Rows are points. To make a cloud, some directions were put in groups of two or more. Within a group, all points are equally far from the middle, so they leave a hole (a ring in 2 directions, a hollow ball in 3). The other directions are filled evenly. Then the cloud was stretched, turned, moved and blurred a little. Count the holes, and give their numbers of directions, smallest first.

Cloud (14 x 2):
[[ 3.26 -0.89]
 [-3.79 -0.61]
 [ 2.87  0.64]
 [-2.63 -0.74]
 [ 1.72 -1.96]
 [-2.77  1.05]
 [-0.11  0.06]
 [-2.80 -0.29]
 [-2.40  0.35]
 [-2.01 -4.65]
 [ 0.19 -0.18]
 [ 0.34  1.94]
 [ 1.86 -3.83]
 [ 2.04  1.10]]
Holes: 0

Cloud (14 x 2):
[[-2.00 -0.98]
 [ 1.63  3.25]
 [-0.80 -2.17]
 [ 3.62  0.82]
 [ 2.67 -1.77]
 [ 3.02 -1.43]
 [-2.39  0.45]
 [-2.09  1.80]
 [ 0.04 -2.40]
 [ 1.82  3.14]
 [-2.28 -0.39]
 [ 1.99 -2.25]
 [ 0.85 -2.51]
 [ 3.39 -0.84]]
Holes: 1 (2)

Cloud (20 x 3):
[[-1.62  3.72  1.07]
 [-0.93  4.52 -2.10]
 [ 0.73 -0.43 -0.36]
 [-1.62 -0.39  1.98]
 [-0.13  2.96 -0.38]
 [ 0.22 -0.27 -2.79]
 [-0.52 -0.63 -1.98]
 [-0.44  1.25 -0.93]
 [-0.91 -3.04  3.33]
 [ 1.45 -1.93  2.45]
 [-3.20 -0.12 -1.31]
 [-0.51  4.22 -0.52]
 [-2.00 -0.92  2.98]
 [ 0.97  2.72  1.98]
 [-2.90  3.93 -1.45]
 [-3.81  1.67 -0.75]
 [ 1.06  4.53 -2.56]
 [ 2.22  0.96  0.58]
 [-0.01 -0.61 -1.42]
 [-2.60  2.26  3.24]]
Holes: 0

Cloud (20 x 3):
[[ 1.07 -2.24  0.85]
 [-4.96  0.62  0.70]
 [ 0.97 -0.41 -2.25]
 [-3.26 -2.64 -1.16]
 [ 2.00 -3.12  1.69]
 [-2.03 -0.44  0.45]
 [-3.87 -2.76 -0.57]
 [-1.01 -3.82 -1.72]
 [ 1.43 -2.86 -1.18]
 [-1.79  0.50  0.34]
 [ 2.00 -0.25  0.79]
 [ 3.54  0.33 -2.40]
 [ 0.54  1.26 -2.11]
 [ 3.85  3.50  0.16]
 [ 0.05 -0.71 -3.43]
 [-1.70 -2.93  0.15]
 [-3.14 -2.72 -0.30]
 [ 0.56  2.23 -2.07]
 [ 0.35  0.48 -0.74]
 [-1.96  4.17 -1.61]]
Holes: 0

Cloud (32 x 4):
[[ 1.68 -0.37  3.89 -0.43]
 [ 1.29  0.80 -0.27  3.07]
 [ 0.17 -0.89  3.97  2.47]
 [ 1.44  1.19 -1.87 -3.25]
 [ 1.09 -1.20  2.22 -2.27]
 [-2.51 -2.77 -0.77 -0.04]
 [-0.67 -3.23  0.52  3.69]
 [-0.86 -2.30  1.91  3.96]
 [ 2.52  0.47  1.18  2.89]
 [ 1.65  0.44 -3.20 -0.82]
 [ 0.81  0.51  0.94  3.78]
 [ 1.82  1.13 -0.45  2.50]
 [-1.55 -0.39  0.07 -2.78]
 [-4.00 -0.37  0.97  1.47]
 [ 0.63 -2.89  1.13  3.63]
 [-2.79  1.55  2.46  2.30]
 [ 1.41  2.79  1.96 -2.89]
 [-0.33  1.60  1.75 -3.19]
 [-2.90 -2.52 -1.23  2.05]
 [-1.70  0.44  4.03  0.17]
 [-2.29  0.13 -1.82  1.90]
 [ 1.21 -0.30  0.00  3.74]
 [-0.93 -0.14 -0.31  3.91]
 [ 2.84 -1.55 -1.60 -2.76]
 [-2.36 -0.17  0.63  3.85]
 [ 0.97  2.74  2.84  1.63]
 [-2.07 -2.78 -1.38 -0.50]
 [ 1.02  2.28 -0.89 -3.19]
 [ 4.14 -0.54 -1.56  0.12]
 [ 2.88 -2.68 -1.74  1.58]
 [-2.68  0.70  2.41 -1.15]
 [ 2.07  1.44  2.43 -2.99]]
Holes: 1 (4)
